Every row gives one point. Each copy is the shape, with its points in the same order, stretched, turned, moved and blurred by noise. Some copies are also mirrored. Which?

Shape, 9 rows:
[[ 4.3  1.2  0.5]
 [ 1.3  0.1  2.7]
 [-1.4 -1.7 -0.8]
 [ 3.5  6.9  0.8]
 [-1.5 -4.9  0.1]
 [-0.5  2.6  1.0]
 [-4.4 -6.0 -0.5]
 [ 3.5 -0.2  0.0]
 [ 2.7  1.2  3.4]]
Copy 1, 9 rows:
[[ 4.2  2.0  0.9]
 [ 2.1  0.8 -1.4]
 [-2.1 -1.9  1.2]
 [ 2.2  7.8  1.5]
 [ 0.0 -5.4  0.1]
 [-1.0  2.9  0.3]
 [-3.5 -6.0  0.0]
 [ 4.0  0.8  1.7]
 [ 2.8  2.1 -1.3]]
Copy 1 is: mirrored
Copy 2:
[[ 2.8  1.1  1.3]
 [ 0.9 -0.9  3.2]
 [-2.8 -1.9 -1.1]
 [ 6.9 -3.2  0.4]
 [-4.5 -0.7  0.8]
 [ 2.1 -3.5  0.7]
 [-7.2 -2.5  0.0]
 [ 1.6  1.0  0.5]
 [ 2.0 -0.2  4.2]]
Copy 2 is: mirrored
Copy 3 (9 x 3):
[[-3.5 -2.0 -1.9]
 [-2.1 -2.2  1.4]
 [ 2.3 -1.0  0.4]
 [-5.7  2.4 -2.0]
 [ 4.3 -3.6  2.0]
 [-1.2  1.2  1.2]
 [ 6.5 -3.2  3.2]
 [-1.8 -2.7 -2.4]
 [-4.5 -2.2  0.9]]
Copy 3 is: mirrored

Shape, 7 rows:
[[-1.3  3.8  0.8]
 [-0.9  3.3 -5.9]
 [ 1.6 -2.6  3.7]
 [-3.0 -1.7  3.8]
 [-1.6  2.3 -6.1]
 [-1.6  2.2  0.2]
 [-0.1  3.5 -1.2]]
Copy 1, 7 rows:
[[-1.3  2.5 -1.3]
 [ 3.3  3.4 -5.2]
 [-0.5 -3.9  2.3]
 [ 0.4  0.0  4.1]
 [ 4.2  3.6 -4.4]
 [ 0.0  2.3 -0.6]
 [-0.2  1.8 -3.1]]
Copy 1 is: mirrored
Copy 2, 7 rows:
[[ 0.2  2.2  2.6]
 [-1.6  7.1 -1.6]
 [ 2.8 -3.1 -1.2]
 [-1.2 -3.4  2.1]
 [-2.4  6.0 -1.7]
 [-0.3  2.0  1.6]
 [ 0.3  4.2  1.3]]
Copy 2 is: only turned

Shape, 8 rows:
[[-2.3 -2.0 -3.0  0.3]
 [ 3.7  0.4 -2.3  0.2]
 [ 2.7 -0.5  2.8 -6.4]
 [ 1.9 -2.9 -2.6  4.3]
 [-2.8  0.6 -1.3  2.9]
 [-0.1  2.2  4.0 -0.2]
 [ 2.1 -0.4  5.1 -2.8]
 [-2.5  2.4 -0.4 -1.4]]
Copy 1:
[[ 0.4 -1.6 -3.3  2.5]
 [ 5.5 -0.6 -0.4 -0.2]
 [ 1.0 -0.8 -2.5 -7.7]
 [ 3.9 -4.1  1.0  3.6]
 [ 0.2  0.7  0.3  3.5]
 [-0.1  1.7  2.7 -2.6]
 [-0.1 -1.2  1.4 -6.1]
 [-0.3  2.9 -1.5  0.1]]
Copy 1 is: only turned
Copy 2, 8 rows:
[[-0.2 -0.7 -4.6  0.8]
 [ 0.8  1.1  1.9  3.3]
 [-3.8 -4.4  4.8 -2.1]
 [ 5.1  0.1 -1.9  3.6]
 [ 0.7  3.0 -3.6 -1.1]
 [-0.9  1.6  2.6 -4.7]
 [-1.1 -2.7  4.9 -4.2]
 [-3.3  2.3 -1.6 -2.5]]
Copy 2 is: mirrored
Copy 3, 8 rows:
[[-3.5 -1.1 -3.0 -1.6]
 [ 1.8  1.0 -2.1 -4.3]
 [ 6.0  3.1 -3.1  4.7]
 [-1.2 -3.5 -1.5 -5.3]
 [-3.6 -0.4  1.3 -2.7]
 [ 2.6  2.2  2.5  1.0]
 [ 6.2  1.7  0.7  3.6]
 [-1.5  2.8  0.3  0.3]]
Copy 3 is: mirrored
Copy 4, 8 rows:
[[-1.8 -1.1 -1.2  1.5]
 [ 3.8 -0.9  1.3  1.1]
 [ 2.9  0.0  0.3 -7.9]
 [ 0.8 -4.2  3.4  4.4]
 [-2.2  2.4  1.4  3.5]
 [-0.4  4.0  4.7 -2.9]
 [ 1.0  1.0  4.5 -6.1]
 [-0.6  4.2 -1.2 -0.8]]
Copy 4 is: only turned

Shape, 10 rows:
[[ 0.0 -5.2  1.4 -0.8 -3.2  0.3]
 [ 0.2 -5.4  1.2  1.3 -2.0 -0.6]
 [-7.5  0.1 -0.4  1.7  2.2  0.6]
 [-0.9 -0.4  1.5  4.6 -0.8  3.2]
 [-0.7 -2.1 -2.4 -3.9  1.8 -6.0]
 [ 0.0 -1.9  0.5  0.1 -3.2  1.3]
 [-2.6  5.5  3.4 -0.8  3.2  0.5]
 [-3.4  3.5 -6.0 -2.0  2.1 -0.3]
 [ 0.7 -1.6 -1.1  0.3  0.9  0.3]
 [ 0.5 -3.6 -0.5  1.8 -4.5 -3.1]]
Copy 1 (10 x 6):
[[-0.4 -4.3  1.0 -2.6 -2.5  2.5]
 [-0.5 -4.5  2.7 -1.5 -0.6  0.9]
 [-6.5  4.0  4.9 -3.4 -0.6  3.1]
 [-2.1  1.1  2.3  2.8 -0.3  3.8]
 [-1.4 -0.7  0.4 -7.7  0.3 -4.9]
 [-1.3 -0.9 -0.3 -1.3 -2.3  2.3]
 [-0.5  8.7  2.6 -1.2 -2.4 -0.1]
 [-6.4  5.5 -2.8 -5.9  2.5 -0.6]
 [-0.7  0.1  0.5 -1.8  1.6  0.7]
 [-2.4 -5.1  0.2 -0.4 -1.7 -1.8]]
Copy 1 is: only turned
Copy 2, 10 rows:
[[-2.0 -3.6  2.7  3.7  0.6  0.6]
 [-1.1 -3.2  0.9  4.6  0.2 -1.0]
 [-6.3 -2.2 -2.5 -2.2 -3.4 -1.7]
 [ 0.1 -2.1 -0.3  2.0 -5.6  0.5]
 [-3.7  1.3  0.2 -0.5  7.1 -1.7]
 [-1.6 -2.2  2.1  2.4 -0.8  2.2]
 [-1.9  2.1  3.8 -4.9 -2.6 -1.0]
 [-4.4  1.3 -3.2 -4.4  1.8  3.3]
 [ 0.0 -1.3 -0.3  0.3  1.0  0.3]
 [-2.5 -0.3  0.4  6.1  0.9  0.9]]
Copy 2 is: mirrored
Copy 3:
[[-1.9 -6.1  2.3  2.0 -1.1  1.6]
 [-1.4 -5.6  1.0  3.8 -1.7  1.0]
 [-1.9  3.7 -3.3  4.5  3.3  3.3]
 [ 4.3 -0.9 -0.1  5.2 -0.5  1.3]
 [-6.6 -0.8 -0.7 -3.1  0.0 -3.8]
 [ 0.3 -3.1  1.0  1.4 -2.8  2.3]
 [ 1.0  7.6  2.8  0.3  0.6 -0.4]
 [-2.1  2.9 -6.9 -2.9  1.4  0.0]
 [ 1.4 -2.0 -1.0  0.1  1.4 -1.1]
 [-1.9 -4.5 -0.9  3.3 -4.7 -1.3]]
Copy 3 is: only turned

Shape, 12 rows:
[[ 2.2  3.9  2.7  0.6  1.4  4.6]
 [-0.5 -1.1 -1.9  5.8 -6.5  6.5]
 [-0.1  0.4  1.3 -3.1  0.3 -4.4]
 [ 2.4  0.2  4.4  1.8 -5.5  2.3]
 [-1.6 -0.5  0.6  2.3 -0.7 -1.7]
 [-0.3 -1.4 -4.2 -0.3  1.8 -6.3]
 [ 3.4  2.9  4.3  0.8 -2.0 -2.0]
 [-2.3  3.6 -1.6  1.4  0.2 -3.2]
 [ 0.3  0.2 -1.5 -1.7 -6.0 -2.9]
 [-1.0 -0.7  1.0 -4.4 -0.5 -1.0]
 [ 2.8 -1.4 -1.8  4.2 -2.7 -0.6]
 [ 0.9 -1.1  0.1 -2.4  0.8  4.5]]
Copy 1:
[[ 2.1  1.6  1.1  2.3  3.8  4.2]
 [-2.2 -6.4 -1.7  8.5  1.5  0.6]
 [ 2.4  2.1 -0.5 -3.8 -4.4  0.9]
 [ 0.8 -1.0  3.5  5.9 -1.8  1.4]
 [ 3.5 -2.0 -0.5  0.3 -2.1  0.4]
 [ 2.5 -0.3 -4.0 -5.9 -3.1 -4.0]
 [ 4.6  2.7  2.7  2.3 -2.4  0.0]
 [ 4.9  0.7 -4.4 -0.9 -2.1  0.2]
 [-0.7  0.9 -1.9  1.1 -6.3 -1.4]
 [-0.5  1.1 -0.5 -3.2 -3.5  3.2]
 [ 0.9 -2.9 -0.5  2.2 -0.1 -4.2]
 [-2.6 -0.6  0.1 -0.8  2.1  3.6]]
Copy 1 is: mirrored
Copy 2, 12 rows:
[[ 0.7  2.4 -1.3  4.0  5.5  3.4]
 [ 4.9 -2.9  3.9  1.8 -0.5  9.3]
 [-2.3  2.9  1.6 -0.7  0.7 -3.2]
 [ 4.1  3.2 -0.7  1.8 -1.0  4.5]
 [-0.1 -0.1  3.3  2.7 -0.6  0.0]
 [-1.2 -0.8  6.4 -0.8  1.3 -5.1]
 [ 2.2  6.0  0.4  2.7  1.2 -0.1]
 [-2.4  1.9  6.0  2.5  1.6 -0.1]
 [ 0.7  3.0  4.5 -3.3 -1.1  1.8]
 [-2.8  0.9  0.0 -2.0  0.7 -0.6]
 [ 5.0 -0.2  4.3  1.5  0.7  1.2]
 [-0.4 -1.5 -1.2 -0.6  3.7  2.3]]
Copy 2 is: mirrored

Shape:
[[-7.9 -2.1  1.9  1.3 -3.9 -3.7 -3.2  0.6]
 [-1.0  1.5 -2.8 -2.1 -1.4  1.9 -0.8 -1.7]
 [ 1.7 -0.4  2.7  0.5  2.3  0.1  1.5  0.5]
 [-1.4 -1.4 -1.1  0.5  0.6 -0.1  1.4 -0.6]
 [ 2.5  2.9  5.7  3.8  2.7  2.8 -2.0  0.9]
 [-0.7 -1.7 -1.0  2.3 -1.4  2.7  0.6  0.0]
 [-1.3 -0.1 -1.5 -0.1 -3.3 -0.8  4.9 -3.5]
 [ 2.4 -0.9  4.9 -1.6  1.3  0.1  2.1  0.0]
 [-1.8 -0.9 -1.7  4.2 -5.9 -2.7 -3.8  2.9]
 [ 3.1  0.2  4.3  3.4  3.6 -0.4 -3.5 -1.2]
 [ 3.6  4.4 -2.6  6.6  1.0  0.0  0.2  4.5]]
Copy 1, 11 rows:
[[-8.3 -4.6  3.5  5.2 -3.4 -1.9  0.1  2.9]
 [-2.7 -0.8 -2.6 -3.1 -1.3  1.1 -1.5 -0.9]
 [-0.2  1.1  1.1  0.5  2.3 -1.1  1.4 -0.3]
 [-2.7 -2.2 -2.0  0.0  1.3 -0.4  0.6 -0.2]
 [ 0.4  6.7  3.1  3.7  1.2  1.4  0.6  0.1]
 [-0.6 -2.1 -2.8  1.8  0.0  1.7  1.4 -1.1]
 [-2.7 -1.8 -4.6 -1.2 -1.5 -3.9  1.6 -3.2]
 [ 0.6  1.0  3.0 -0.8  1.8 -2.1  2.7 -1.5]
 [-1.9 -4.7 -0.2  6.2 -4.8 -1.2 -3.2  4.0]
 [-0.7  3.1  3.9  4.0  3.1 -0.4 -2.6 -1.0]
 [ 2.2  3.2 -4.3  4.5  0.2  0.1 -2.1  5.3]]
Copy 1 is: only turned
Copy 2, 11 rows:
[[-3.8 -4.6  0.5  4.0 -1.6  0.8 -4.2  3.8]
 [ 1.8  2.4 -3.2  1.0 -3.5  0.8  1.1 -1.8]
 [ 2.1  3.1  4.1 -0.7  1.0  1.2  1.1  0.6]
 [ 1.2 -1.0  0.6  0.4  0.3  0.9  1.6 -0.5]
 [ 0.0  7.1  7.0  3.3  1.5  3.8  0.5 -0.3]
 [ 1.4 -0.6  0.5  1.9 -1.6  4.2  3.6  0.0]
 [ 1.5 -2.6 -0.7 -0.4 -4.4 -3.1  4.4 -0.6]
 [ 2.1  3.7  5.3 -2.6 -1.3  0.9  0.2  0.9]
 [ 1.4 -2.0 -2.3  7.5 -1.6  2.7  1.5  5.6]
 [ 3.8  3.8  7.0  4.2  2.8  2.2 -1.9 -1.0]
 [ 2.4  5.1 -0.1  6.6  4.9  1.2  7.6  3.1]]
Copy 2 is: only turned
Copy 3, 11 rows:
[[-5.1 -1.3 -1.7 -1.9  3.3 -0.4 -2.4 -7.2]
 [-0.3 -0.2 -2.1  1.1 -3.0  0.1 -0.4  3.3]
 [ 2.2 -1.1  4.0 -2.6  2.0  0.0  2.1  2.6]
 [ 0.9 -2.5 -1.0 -1.1  1.6 -1.6  0.5  1.0]
 [ 2.7  1.8  3.6 -5.1  1.2  7.3  3.3  2.5]
 [ 1.4 -3.4 -2.0 -4.0 -0.9  1.4  1.6  0.8]
 [-0.1 -4.3 -0.5  2.4 -0.3 -1.7  4.0 -0.8]
 [ 0.0 -2.6  6.7 -2.3  0.8  0.0  2.4  3.2]
 [ 1.0 -0.5 -2.2 -4.6 -2.1  0.4 -1.6 -7.7]
 [ 3.0 -0.5  4.7 -2.2  3.0  6.3 -0.1  1.0]
 [ 8.4  4.1 -2.0 -4.6 -0.8  1.8  4.6 -0.8]]
Copy 3 is: mirrored

Shape (15 x 9):
[[ 3.4  3.0  4.8 -0.7 -2.8 -1.7  3.0 -3.6 -0.5]
 [ 4.1  3.7  0.6  0.1 -1.8 -5.7  2.4  2.4  1.0]
 [ 1.4  2.9  5.1 -3.4 -4.0 -1.1  3.8 -2.1  4.2]
 [-0.6 -3.3 -4.3 -3.0  3.8  4.9 -4.3  1.3 -2.5]
 [-4.8 -1.1 -1.3  0.0  3.4  0.9  1.5  4.5 -4.4]
 [ 4.3  4.3 -1.9  1.3  2.8 -1.0  4.6  1.2 -0.9]
 [-4.5 -0.2  1.0  2.4  0.6  0.4 -1.1  2.3  1.4]
 [-2.9 -3.8 -0.9  0.3  0.1  1.4 -0.1  0.4 -2.0]
 [ 1.3  0.2  2.4 -4.2 -3.6  0.0 -1.4 -0.8 -3.0]
 [-3.0  1.6 -1.7 -2.1  2.5  3.5 -5.6  2.0 -4.8]
 [ 3.7  3.3 -3.0  0.6 -3.5 -1.7  3.5 -0.9  1.9]
 [-0.2 -2.2 -2.6 -3.7  2.1  3.9 -1.6  4.9 -2.0]
 [-1.8 -5.1  3.0  2.2 -1.0 -1.9  0.0  0.3  1.9]
 [-3.7 -0.8 -2.5 -5.6  0.2  0.5 -2.1 -1.0 -3.0]
 [-0.7  0.9  3.5 -5.5  1.3 -2.6 -1.7 -3.3 -0.2]]
Copy 1, 15 rows:
[[ 2.8  5.4  2.8  0.2 -2.1  0.2  3.9 -1.5 -1.8]
 [ 6.5  2.9 -0.6  2.6  1.6 -2.8  2.5  2.5  0.2]
 [ 3.4  3.1  3.3 -1.2 -4.9 -0.3  3.3  1.4  2.1]
 [-1.3 -3.8 -0.8 -4.1  4.3 -1.1 -5.5 -1.9 -2.5]
 [-4.7 -0.2 -1.2 -2.6  5.0 -3.4 -0.2  4.2 -3.9]
 [ 5.7  3.0 -3.2 -2.6  3.7  1.0  2.3  1.7 -1.6]
 [-4.6 -0.2 -1.8  1.9  0.7 -0.5 -1.0  3.9 -0.1]
 [-4.4 -2.1 -0.8 -1.3  1.7 -1.7  1.1 -0.9 -2.1]
 [ 1.3  0.8  4.2 -0.6 -1.5 -3.8 -0.3 -1.4 -3.5]
 [-3.3  0.3 -0.9 -1.3  2.9 -2.5 -7.1  1.4 -5.0]
 [ 6.3  1.1 -4.0 -1.2 -2.6 -1.5  3.0  0.4 -1.8]
 [ 0.5 -4.1  0.4 -3.4  4.1 -3.0 -3.3  2.1 -3.2]
 [-4.6 -2.3  1.4  3.1  1.7 -0.5  3.9 -1.1  1.5]
 [-2.9  0.6 -0.4 -4.1 -0.4 -5.5 -3.9 -0.7 -1.8]
 [-0.5  4.9  3.2 -1.3  0.2 -3.0 -2.2 -2.0  2.8]]
Copy 1 is: only turned
Copy 2 (15 x 9):
[[-1.9  1.7  3.1 -3.4  4.7  4.5 -1.8  1.0  0.6]
 [-4.4  3.2  2.3  1.2  2.9  0.7  0.9  6.0 -0.7]
 [-3.6  4.1  3.5 -6.2  6.4  2.4 -0.6  1.6  3.5]
 [ 4.8 -1.3 -6.9  2.8 -1.8 -4.5 -1.2 -2.3  2.1]
 [ 0.3 -2.4 -1.3  2.9 -5.4 -3.1  5.4 -1.4  0.0]
 [-0.2  4.3  1.6  5.6  3.6  1.9  2.1  1.2  0.4]
 [-2.2 -0.5  3.0  1.4 -2.5 -2.5  0.7 -0.6  4.4]
 [ 0.1 -3.8 -1.6  0.8 -3.4 -0.4  1.1 -1.1  3.5]
 [-0.8  0.3 -2.6 -3.9  0.7  0.8 -3.2  1.2 -0.9]
 [ 2.1  0.9 -4.8  3.3 -3.7 -4.5 -2.5 -3.8 -2.0]
 [-4.3  4.0 -0.2  2.6  3.9  3.0 -1.2  4.0  3.0]
 [ 4.3  1.6 -4.9  1.4 -2.7 -5.0  1.6  0.2  1.4]
 [-1.3 -3.3  3.5 -1.5 -0.7 -0.3  0.9  2.0  6.2]
 [-2.0 -2.3 -5.5 -1.7  0.1 -2.7 -1.0 -2.6 -0.4]
 [-1.6 -0.8  0.0 -4.1  6.2 -2.4 -2.4 -1.1 -0.6]]
Copy 2 is: mirrored
Copy 3 (15 x 9):
[[ 2.6  5.2  2.0 -1.5 -0.5 -3.4  0.0 -2.7  1.0]
 [ 4.9  3.2  1.6  1.0  2.9 -1.7  2.6  2.9  1.3]
 [ 3.3  2.8  3.5 -4.2  0.1  0.0 -0.3 -1.1  3.7]
 [-4.6 -6.5 -1.1  4.8  1.3  0.5 -1.3 -3.7 -5.8]
 [-5.6  0.0  2.1  2.4  0.9 -3.6  1.2  3.8 -5.2]
 [ 1.1  4.7 -2.9  1.5  4.2 -1.6  2.0  1.5 -3.0]
 [-3.8 -2.3  0.4  0.4 -1.0 -3.2  0.4  4.0  1.8]
 [-2.2 -3.2  1.5  1.1 -1.8 -2.9  2.1 -0.7 -3.5]
 [ 1.0  0.7  4.9  2.6 -1.5 -1.5 -1.4 -2.8 -1.2]
 [-6.6 -1.9  1.0  7.5  0.8 -1.3 -3.4  0.1 -2.6]
 [ 4.4  2.4 -0.2  0.6  0.4  1.4  3.2  1.0 -0.7]
 [-2.4 -4.5  1.3  2.8  2.3  0.5 -1.7  0.2 -5.1]
 [ 1.3 -4.4  1.9 -2.4 -1.5 -6.3  2.4 -0.4  0.2]
 [-5.4 -1.3  4.3  4.3  0.2  0.7  1.0 -3.1 -1.9]
 [-3.5  0.5  3.8  1.0  2.6 -2.4 -0.5 -5.0  2.8]]
Copy 3 is: mirrored

Shape, 15 rows:
[[ 2.5 -4.5  3.1 -2.2 -2.6 -0.7 -2.9  2.0  0.8]
 [ 1.2 -3.9  4.1 -5.2 -3.2  0.0 -3.1  4.1 -2.1]
 [ 4.5  1.1  2.3  0.9 -4.8  2.1  0.3  1.5 -1.4]
 [-0.3 -3.4  3.5 -0.3 -1.5  1.2 -3.0  2.3  0.5]
 [ 0.7 -0.6 -1.2 -1.9 -3.7 -2.9 -1.9  3.7 -1.1]
 [ 0.5 -0.6 -4.6 -2.0  4.0 -2.9  1.4 -4.6 -2.6]
 [ 0.4  1.2 -1.4  1.3  1.9 -3.7  0.5  7.3 -0.6]
 [ 4.3 -0.2  3.6 -3.6 -1.9 -1.0  0.3  1.2  1.8]
 [-1.9  4.5 -1.8 -0.1  2.4  1.4 -2.1  1.2 -1.9]
 [-3.8  3.5 -3.1 -2.6  1.1 -3.2  2.3 -6.4  0.3]
 [-1.3  2.4 -1.0  1.0  2.4 -6.3  0.7 -6.9 -1.8]
 [ 0.0 -2.8  4.1 -2.7 -2.4 -0.5 -0.1  1.3 -1.8]
 [-1.5  5.1 -1.9  0.2  3.1  0.9  1.9  1.8  1.0]
 [-1.5 -7.2  0.8 -1.1 -2.9 -1.0  1.0  1.5 -1.3]
 [-0.7  4.8  1.6 -1.5  2.3  0.0  1.5  3.3 -3.3]]
Copy 1, 15 rows:
[[ 3.2 -8.1  0.2 -4.4  0.1 -1.1  1.3  3.8 -2.5]
 [ 4.1 -7.9  0.7 -6.7 -2.0  1.7 -0.3  3.3 -3.7]
 [-0.6 -5.3 -0.3 -0.3 -1.8  0.8  1.4 -3.2 -4.7]
 [ 2.3 -6.7  3.0 -2.5  0.1  0.2  1.0  3.0 -2.2]
 [ 0.4 -6.2 -1.6 -0.7 -2.3  0.6 -3.1  2.7 -1.4]
 [-4.9  2.3 -4.0 -2.4  4.8 -3.6 -2.7  3.5  2.6]
 [-1.0 -3.0  0.0  3.7  1.2  1.7 -4.8  5.6 -4.5]
 [ 3.5 -4.1 -2.4 -2.3 -0.7 -1.2  1.8  1.4 -3.5]
 [-0.4  0.7  0.8  2.8  2.1  1.5 -4.6 -0.7  1.4]
 [-3.1  4.9 -2.6  1.1 -0.1 -4.3 -2.1  1.5  4.7]
 [-3.7  3.5 -0.7  0.9  2.2 -7.8 -5.1  2.6  1.4]
 [ 1.0 -4.6  1.5 -4.7 -1.9 -0.3  0.6  2.9 -4.2]
 [-1.2  2.8 -0.4  5.2  1.6  1.5 -1.8  0.8  0.2]
 [-2.6 -6.5  1.1 -5.2 -1.3 -0.2  2.3  6.0 -2.7]
 [-0.4  1.7  1.1  1.5  0.3  2.0 -4.2  0.5 -4.1]]
Copy 1 is: only turned
Copy 2:
[[ 2.8  0.5  2.1 -1.0 -3.9 -0.7  0.4 -0.9  0.7]
 [ 2.0  1.0  3.0 -2.6 -4.9 -2.4 -2.3  0.6 -1.4]
 [ 0.7  0.2 -1.4 -0.5 -4.9  0.4  2.2  5.0  1.6]
 [ 1.4  0.7  4.0 -1.6 -1.7 -0.3  0.3  0.2  0.2]
 [ 1.3  1.4 -1.9 -2.1 -1.6 -3.7  1.5  0.1 -1.9]
 [-1.3 -2.4 -5.0  4.9  3.5 -1.7 -2.7 -1.8 -0.5]
 [ 2.7  1.0 -3.4 -5.2  2.2 -3.9  0.9  0.4  2.9]
 [-0.1 -0.9 -0.6 -2.6 -5.6  0.4 -0.2 -0.3  2.6]
 [-2.7  3.2 -2.2 -0.7  3.4  0.2 -1.6  1.9  0.3]
 [-6.5 -2.9 -5.1  2.4  3.4 -0.4 -0.2 -2.8 -2.9]
 [-5.9 -1.6 -4.5  4.9  2.4 -3.0  1.3 -3.2  0.4]
 [-0.2 -1.1  2.6 -1.4 -3.4 -2.8 -0.5  0.9 -0.7]
 [-2.5  0.1 -3.8 -3.0  3.8  1.7 -0.4  1.6  1.8]
 [ 3.4 -3.6  3.1 -0.9 -0.4 -2.6  0.9  0.0 -2.5]
 [-3.2  0.7 -2.4 -3.3  0.6 -2.2 -2.4  3.0  1.5]]
Copy 2 is: mirrored
Copy 3 (15 x 9):
[[-4.0  5.1 -2.8  3.9  0.6 -3.8 -3.6 -0.3  1.2]
 [-5.8  5.8 -2.5  4.6  0.4 -6.0 -3.1 -0.5 -3.9]
 [-2.2  3.8 -4.5  1.0 -4.1 -2.0  2.5 -3.2  0.8]
 [-3.4  4.5  0.1  3.6 -1.4 -1.5 -3.4  0.6 -0.4]
 [-2.6 -0.5 -3.9  0.3 -0.7 -5.6 -3.0  1.0 -1.9]
 [ 3.9 -2.3  1.1  1.0  7.0 -2.0 -0.5 -3.4  0.4]
 [ 0.8  0.2 -4.3 -1.6  2.1 -2.7 -0.9  6.7 -2.2]
 [-3.4  5.9 -2.4 -0.8  1.3 -5.5  0.4 -1.4  2.2]
 [ 3.2  0.1  1.8 -3.0 -0.4  0.8 -1.0 -0.3 -3.6]
 [-0.2 -4.3  6.3 -3.4  4.5 -1.9  0.6 -2.8  1.3]
 [ 4.8 -3.8  5.1 -0.5  3.0 -3.9  1.7 -0.3  3.5]
 [-4.5  4.2 -0.5  4.0  0.9 -4.6 -0.3 -0.5 -1.4]
 [ 1.4 -0.3  1.2 -5.1  1.4  1.6  1.6  0.9  0.0]
 [-6.6 -0.4 -1.7  7.7  2.8 -2.1 -2.1  0.5 -0.5]
 [ 1.3  3.4  1.7 -2.2  1.7 -2.2  3.1  2.3 -4.6]]
Copy 3 is: mirrored
